Each row of a before or after table is a point. One or more steps were done to the points. Then noise was added and the rows were shuffled. The steps act on how far a point lies along the listed directions, d1 being the first. What was done? A step turns or swaps two directions, mirrors them in a line or flattens them onto one, adds a multiple of one to another, or multiplies one. Angles are multiples of 10 degrees, from the lower direction toward the higher: turns from -170 to 170, lines from 10 to 170 but not 90. Use the fewest steps. Two steps may share a direction if one is a turn and the other turns, adds or multiplies; they go together, in the order done. Otherwise the lowest direction goes first.

Directions:
(1): [60 -4]
(2): [ -4 -60]
Before:
[[  1 -32]
 [  9  11]
 [-24 -22]
 [  2  -3]
 [ 21 -14]
 [ -1  60]
 [ 34 -16]
 [ 19  36]
 [ 29  23]
 [ 14  44]
 [ 26  14]]
After:
[[ 19  17]
 [-16  30]
 [ 23  31]
 [-31  24]
 [ 34  -4]
 [ 20 -27]
 [-59  11]
 [  6   2]
 [-12  15]
 [-44  25]
 [-11  29]]
Steps: turn d1 and d2 by -80 degrees

Directions:
(1): [44 58 -5 -5]
(2): [  4  -5 -60  41]
(3): [-5 12 40 60]
(4): [ 58 -42  12   6]
Before (8 x 4):
[[ 15  -1 -36  -9]
 [-14  14  16 -29]
 [-58 -15  15  40]
 [-39   6 -18 -19]
 [-31  35 -34  31]
 [  5 -28   6 -17]
 [ -5 -35 -15  17]
 [ 32 -56 -13 -11]]
After, 8 rows:
[[ 21 -11 -23   1]
 [-22  27 -30 -15]
 [ -3  53 -12  49]
 [ 59 -19 -19 -12]
 [ 12   4   5 -39]
 [ 36  20  -7   4]
 [-27  53  26 -12]
 [-29 -12 -22  -1]]
Steps: turn d1 and d2 by -130 degrees

Directions:
(1): [ 34  39 -57  36 -36 -13]
(2): [-57 -36 -33  39 -14  37]
(3): [40 -6  7 50 60 32]
Before:
[[ -1   4   6   5  -4   6]
 [  0  14 -12  18 -12  -5]
 [-12  -7   8   2  -4  10]
 [ 19  27  -3 -20 -15 -12]
 [  6  -1  24 -38  -5 -26]
 [-10  -5  -5  -3  10   0]
 [  5  -6  -3  12  19  18]
 [-43 -38  19 -28 -13   5]
 [ -8 -30  -6   2 -14   6]]
After (9 x 6):
[[  6 -33   5   7   8  11]
 [ -2  -5  -2  -1  14   2]
 [-42 -61  35  -6  27  31]
 [-36 -25  12 -27 -22 -10]
 [ 24  13  -2   0  13  -1]
 [-15  11 -13 -15 -29  -4]
 [ -6  -7  14   5   6  14]
 [  0   5   9   5  -3   4]
 [  4  13  -8  19  -9  -3]]
Steps: turn d2 and d3 by 70 degrees; add -0.7 times d2 to d1

Directions:
(1): [-28 -39   5 -36 -24   6 -20   9  47]
(2): [ 21 -16 -36 -19 -35 -24 -17 -43 -25]
(3): [ 43   3 -14  16 -45  39   9  29  13]
(4): [ 10 -16  27  -8  -4  12  60 -43  14]
(5): [-21  -3 -58   2   6 -22  45  20  13]
(6): [ 55   6   2 -35  32 -28  -2  14  27]
Before (13 x 9):
[[  4   3 -17  11  -7 -14  13  -9 -12]
 [-24 -15 -15   0  -8   1  11  -4  -2]
 [ 46  11  14   4  -9  17  21   0  -9]
 [ -9   4  -2   0  12  -2   0   1  -8]
 [ 15 -13 -11 -14  -5 -19   2 -24  -4]
 [ 39  11  -3  14 -21  19  -6  -9 -28]
 [ 11  -9  -2 -28   8 -24  -8 -23  -9]
 [-10   9 -20  14  -8  22  10  15  -1]
 [ -5   4 -13  10 -32  14 -10  12   8]
 [-22  -2 -33   3  -8 -13  12   1   7]
 [ 55  20  -7   9 -21  19  15 -17 -25]
 [ 60  12   5   4  -8  -3  30   1  -8]
 [ 20  -7   6 -15   4   2  23 -34 -13]]
After, 13 rows:
[[ -6   0   4  -1   4   4   1  -8 -10]
 [  2   4 -11   1   1  -6   1  -2 -18]
 [  9   1  -2   9  -5  -9  16 -18 -12]
 [ 44  23 -42   0  -6  -9   6   6 -22]
 [ 34  15 -25   3  -3  -5 -13   7 -25]
 [  3   0   9  -8   2  13   9 -12   6]
 [ 48   9 -30   0 -14 -16  21  18  -5]
 [-15 -12   8  -3   5   2  18 -13  -3]
 [  7   7  11  -2  -8   4  -5  -2  12]
 [ -3  -2  18   1  -4   5  22 -30   7]
 [  8   0 -14   7  -1 -11  11  -5 -11]
 [  1   5 -40   0   5  -9  18   5 -16]
 [ 34   8 -33  -4  -7  -8   7  23  -7]]
Steps: flatten d1 and d2 onto the line at 140 degrees; flatten d3 and d6 onto the line at 40 degrees; swap d4 and d5

Directions:
(1): [ 42 -60  17 -17  27 -28  41   2 -27  31 -32]
(2): [ 12  58 -52 -26 -12 -54   8 -19 -27  11 -26]
Before (9 x 11):
[[-11  13  -5   4  -4   8 -12  -6   2 -11   1]
 [ -1  53 -35  -3  -8 -22 -10 -19   4   4 -14]
 [-10   0   9  16  -3  13 -12   8  21 -15  20]
 [ -6  49 -29 -15 -11 -15 -20 -15  -1 -10 -10]
 [  7 -31   7  13   9  14   0  14  -6  -3   4]
 [  5  15 -26 -24  -5 -27  13  -9 -18  13 -21]
 [ 25 -45   1 -10  11 -15  35  -3 -14  13 -24]
 [ -5  -5  15  -1   3   0  -1   7   2  10   2]
 [  9  44 -32 -16  -9 -46  15 -14 -25   7 -27]]
After:
[[ 25 -45  21 -14  22  -6  13  -1  -8  12 -23]
 [ 24 -47  24   4  25  -1  19  -1   4  22 -20]
 [ 10  21 -19  -5  -2 -31   5  -4  -4   1  -7]
 [  8 -60  47  13  18  20  19  14   3   3  -1]
 [ -7  22 -22  10  -9   4 -16   5  -4 -13   8]
 [-27  -1   3  21 -14  40 -15   2  27 -27  24]
 [  7  -5  -4  -5   6 -10   6  -7 -12   3 -15]
 [ -9  14   3  -2  -3  -3  -7   4   2   6   3]
 [ -5 -43  25   2   7  26   6  10   8   4   5]]
Steps: turn d1 and d2 by -140 degrees

Directions:
(1): [  8  20 -28   3 -15   0 -43  26 -30  46 -16 -19]
(2): [ 55 -21 -53  -5   7  19  -5 -22  -2 -18   6   5]
(3): [-20   1 -24  50 -13 -16 -15  16 -11 -23  26  45]
(4): [ 33 -11  24  38   8  14 -17  25  52  17 -13   8]
(5): [  2 -18 -22 -18 -18 -60   2  19  26 -16 -36  -5]
(6): [ 46  -8  33 -11  -8 -39   6  12 -26  13  41   8]
Before:
[[ 11   2  30  -3   3  -8  -8   2 -12  24   9   9]
 [ 31   4  -3  10   2  10  -3  13   0  22   3   6]
 [-50  14 -21  14 -15  -5 -14  14   8   1 -21   4]
 [  3 -12  -2   8 -11 -16 -12  19  22  12 -15 -16]
 [ 12 -16  12  10   4  -4  -4   0  18   5  16  17]
 [ 33  -9  32  24  11   9  -9   9  24  34   2   1]
 [ 18  -4  11   4  18  11  10 -10  32  11  -1  -2]
 [-33  -1  -8  20 -17 -13 -18  25   0  -3 -13   4]]
After (8 x 12):
[[  2 -19 -43  14 -14 -10 -18  12   5 -20 -13   8]
 [-11  -5 -60   8 -12   1 -15   0  12 -17 -20   7]
 [ 18 -26 -17   3 -10 -23  -4  11  33  -6 -17 -12]
 [  2   9  23   6  13   8   2   2  24  28  -5  -7]
 [ 23  -3  16  10  10  13  18   0  13   1  13  16]
 [ 31  -4  12  -2   7   5 -11  -8 -15  19  14  11]
 [  2  -7  18  12  -1  -7 -13  11  11  20  12  12]
 [ 39 -11  30  25  15  19  -8   3  24  30   8   3]]
Steps: turn d1 and d2 by 120 degrees; multiply d5 by 1.6

Directions:
(1): [ 60  16 -15  -3  -3 -14 -36 -22 -11  13 -17   9   8 -39 -17  12   3 -28]
(2): [-13  48 -37 -15 -12  29 -36  17   8 -10   4 -25  20  20   4  -6 -32 -10]
(3): [ 29  20  -7  25   6   9  42  50  34 -10 -26   8  20 -12 -13  17  -2  13]
(4): [-20  29   0  41 -23 -34   8  -7  -2 -50   4  11 -12  -6  -1 -19  10 -39]
Before, 11 rows:
[[  7  10  -5  -5  -5  -2 -12  -4  -2   3   2   1   2 -12  -2   5  -2 -11]
 [ -6 -31  19  -9  14   6  12  -4  -9  17   6  -2  -7  11  12   5   5  20]
 [ 11  16 -10   3   4   9  -3   8  10   6 -11  -6   8  -5  -1   6  -4   3]
 [ -8  -8   9  -1   3  -5   2 -15 -14   3   4   6  -9  -1   5  -7   8  -4]
 [ -3  -4  -7 -10   4   4 -19  -8  -7   5   4  -4  -4   1   1   0  -3   2]
 [ 34  -4  -5  -8   4   4 -10   5  -2  18 -11   2   4 -14 -12  11  -3   4]
 [-22  11  -6  -4   2   7  -6   4   0  -3   7  -2   4  16  10  -8  -5  -2]
 [  9   2  -2   7  -7  -6  -2   1   0  -4  -4   7  -1  -3  -8  -2   1  -5]
 [-14 -14   6  -4   4   8  17   9   5  -2   8  -6   0   6   3  -1   4  17]
 [ -5  12 -10   1  -1  10 -14   4   2  -3   3   1   7   6  -2   3  -8 -10]
 [ 11  -1 -10  -6   8  12   0  10  13  14  -4  -2  10   2  -5  12 -12   9]]
After (11 x 18):
[[ 23   1  -3   3  -4  -7  -7  -2  -1   3  -9   9   2 -11 -11   2   2  -5]
 [ -6 -20  17  -2   8  -6   9 -16 -15   8   3  10 -12  -3   5  -5  13   3]
 [ 27  19 -14  -9  -7  -1 -28  -9  -5   8  -4   1   7 -23  -8   9  -4 -20]
 [  6  14 -15   3  -1   4  -7   6  12  -1  -3  -2   8   1  -6   6 -13  -7]
 [-43  16 -10  -8   1  21  -3  16   5  -7  13 -13   8  33  16 -12 -15   7]
 [ -1   4 -11  -9   1   2 -26 -10  -8   2   3  -5  -2   0  -1  -1  -5  -5]
 [-33 -44  36   7  11  -8  38  -5  -9   0  15   5 -21  20  19  -4  16  22]
 [-46 -22  17   4   3   7  38  16   9 -13  17  -7  -8  23  12  -9   7  27]
 [ 17  32 -19   4  -2   7 -16   6   9   0 -12  -8  11  -9  -3   4  -8  -9]
 [ 60  11 -11   2  -4 -16 -28 -12 -11  11 -18  11   3 -39 -22  11   3 -23]
 [ -4  25 -19  -4  -4  19 -26   8   5  -4   3  -5  14  10  -2   3 -16 -13]]
Steps: multiply d1 by 2.5; multiply d2 by 2; flatten d3 and d4 onto the line at 10 degrees

Directions:
(1): [-30  31  -5  -6  28  11  14 -55   9   3   1  10  -2 -20  24  -5  11 -52
  -8  20]
(2): [-29  11  -4  14  17   0 -19  11 -30  36   2   0 -20  43 -34  22  25  -8
 -41   8]
(3): [ -9 -26   6   6   7  -5 -24   6 -37   1 -29 -28 -25 -18  60  25 -16 -10
 -12 -18]
(4): [  5 -29  43  30 -20 -45  28 -15  31  11   5  -9 -11  13   9  27  16  -9
   0  28]
Before, 9 rows:
[[  1  26   4 -11  -6   3  33 -45  49   2  10  20  22 -11  -1 -15  -1 -28
   21  33]
 [-25   2  -8   6  17  -3 -39  20 -40  21  -4 -12 -11  16  -2  11  -1 -11
  -32  -3]
 [-10  34  -9 -18  13  25  13 -26  13 -10   9  28  19 -29   2 -35  15 -18
   13   7]
 [-17   6  -1  20   9  -4 -10   7 -20  27   9  -3  -4  40 -33   9  15   3
  -31   1]
 [ -6  -6  12   3  -3  18  -2   4 -11  16  -1 -13  -1  -3  10  11   9  13
  -10  -6]
 [  4  16 -23  -6  27  35 -12 -18  -7 -10  -7  -1  16 -25  29 -26 -16 -15
   11  -5]
 [-34 -11  17  32  11  -8 -40  31 -56  38 -23 -20 -38  45   2  46  20  -4
  -57   1]
 [ -3   8 -15  -8  -7  12  -1   2   2  -8  -3  12  18  -1 -30 -20   5  -7
   -5  -4]
 [ -2  -3  -4  -4  -7  -9 -12  14 -19  -4  -7 -10   0   8   6   2  -4   5
   -5 -13]]
After:
[[ -9  -3  10   3  -1  20   1  -3  -7  19   0 -10   0   0   5  12  14   8
  -14   3]
 [ -9  26 -38 -15  41  51 -26 -16 -23  -5 -14   1  14 -28  33 -33 -20 -22
    5 -12]
 [ -5  27 -14 -22  13  27   1 -13   5 -18   0  21  16 -38  11 -37   4  -6
   19  -9]
 [ -9   5  -8  -6  -7  -5  -9  12 -18   0  -4  -9  -2  10   2   0  -2   1
   -9 -12]
 [-30  26 -17   2  21  13 -37  11 -30  25   1   2  -1  19 -25   1   8 -19
  -32   8]
 [ 16   5  12  -9 -21  -7  30 -30  46  -5   2  10  17 -18  20 -11 -11 -16
   28  25]
 [-44  15  13  33  16  -4 -18   8 -32  45  -2   0 -26  63 -39  35  39 -15
  -58  28]
 [ -6  11  -2  15   1  -2  -1   4  -4  25  18   6   7  38 -54  -3  17  14
  -18   4]
 [  7   8 -20 -14 -10  18  -6  11   0 -13  -4  13  25 -10 -30 -26   1   1
    3 -14]]
Steps: add 0.5 times d3 to d1; turn d2 and d3 by -30 degrees; multiply d4 by 1.6

Directions:
(1): [ -9  -2  -2   5  13  13  -6   1  42  35  -5  37  25  10 -29 -11  19  12
  36  -2  12  37   0  -9 -26 -23 -49 -16  11  31 -31  17]
(2): [-24 -13  21  21  -1   0  -3  29 -33 -17   8  35  17 -15   7   1  13 -27
 -15 -60  19 -27 -35  20  -4  -9 -18   1 -28  41   5 -15]
(3): [-32  -8  27  35   8   0  21 -10 -12  17 -17   2  32 -39  11 -26 -11  39
  46   7   1  18  12  -6  -9  14  41   7 -37  -4  30   1]
(4): [ 14  22 -31  40  -3  -5 -32  14  16  24  -8 -31  11  -5  34 -47 -12  -4
   5   1  30 -35 -20 -16   5   6 -23  48   4  -6 -12  14]
(5): [-17  37  14 -12 -33  21  10  -4  25   2  17  20 -13  10 -26 -17 -34  38
   0   2 -40 -43 -14  17   1 -36  10  26 -22   3 -23 -20]
Before (10 x 32):
[[  2   9   1  -6   0   3   5 -11  31  22  -9  -7   4 -11 -15 -25 -21  38
   25  23 -22   3   9 -10   0  -9  18  10   3 -14   4   9]
 [-13  -1  11  -7   5   4  20 -25  14  10 -10   7  -3  -5 -24   6   2  29
   24  27 -13  35  19   0 -15  -7  24 -27   6 -12  -2   6]
 [ 16  -5  -8   4   3  -3   9 -20   2  15 -15 -39 -16  -7   9   3 -17  17
    6  47  -6  12  26 -13  18  30  40   6  16 -41  16  11]
 [  7 -10   1 -25  11   1  20 -33  14   6 -10  -6  -3  12 -23  19 -11  30
   23  44 -26  52  39  -5 -14   5  24 -20   7 -21   8  13]
 [ -2  16 -14  17 -10  -4 -16  11 -10  -1   3 -18 -10   0   9 -20 -11  -3
  -20  -9  12 -31 -23   1   2  -1 -14  26  -9  -1   2   4]
 [ 26  -6  -7 -48 -10 -12   4 -11 -39 -49  14 -24 -44  13   5  52   2 -32
  -47  21 -20  -9   6   9  15  12  32 -18  14 -21  19 -12]
 [ 11  12  -2  -6  -5  10  15 -26  25  20   4  -9  -3  -1 -22   7  -7  28
    1  33 -24   2   8 -16   7  -5  17   5   7 -19 -10   5]
 [ 12  18 -10   7  -6   4 -23  10  10  -2   6  -9 -17  13  10  -7  -8 -13
  -12  -7   1 -17 -15   0   8  -7 -27  16  10   0 -14   4]
 [  9 -10  -4 -25  11 -10   9 -12 -21 -26  -4 -16 -14  11   6  24  -1 -11
  -24   6   0  -1   4   3   9  20  25 -14   4  -8  17  -6]
 [ 20  -4 -13 -24  -7 -16 -12 -10  -3 -16   3 -12 -13  17  -4  21  13 -12
  -17   4  -5   9  -3  -4   5  14   0   3  18 -13  -4  11]]
After:
[[ -5  12   3   8 -12   3  -9  17  15   8   0  11   5 -12  -7 -30 -17  10
   -2 -24  -9 -43 -28   8   3 -22  -6  23 -14  14  -6  -3]
 [ 10   5 -24 -14  -1   1 -15  -2  12   2   3  -4 -19  22 -20   4   8  -4
  -18  10   6  10  -6  -6  -6  -9 -34  -9  21   1 -14  15]
 [-17 -21   7   1  24  -3   7  -4  -8  -1 -13  17  22  -1  -3  10  16  -3
   11 -13  22  25  -2  -2 -11  10  -4 -22  -9  24  10   3]
 [-14   9  16  19 -10  12   9   1   3  10  10  26  15 -14 -17   0  -1  11
   -9 -21  -8 -30 -26   2   2 -19  -3  15 -22  19 -12  -9]
 [ 10   5   1 -20  -2   3  -9   0  10 -12   9   5 -25  22 -13  20   2 -12
  -15   1 -15   8   0   6   5  -9 -19 -15  14   0 -13   3]
 [-25 -36  25  -4  25  -2  13  -1 -15   2  -7  50  27 -14 -21  28  36 -10
   30 -13  14  59   4   1 -33  -4 -14 -49 -10  39  12   8]
 [-10 -17  11 -14  -1 -11   0  -4 -19 -16   3  22   7   2 -16  22  21  -9
   -2 -21  -6  17  -9   7  -6   8  -1 -10  -7  13   5   3]
 [-33  -8  27  31  -3  -1   9  11 -32 -10  -4  23  25 -23  10 -17 -18  12
   10 -35   1 -26 -21  19 -13  -5  17  25 -52  24  19 -12]
 [-18 -17  12  36   5   4 -10  26 -15  10  -3  28  19 -15   5  -7   9 -20
   -5 -44  31 -23 -31   9  -1  -5 -27   9 -15  39  -7  -1]
 [-30  10  17  33  -6   2   9   0 -17   0  -8   7   8 -28   8 -23 -13  19
    8 -15   3 -26 -17  13  -8 -11  27  15 -26   2   7 -11]]
Steps: turn d1 and d5 by -150 degrees; turn d2 and d5 by -160 degrees; turn d3 and d4 by 70 degrees
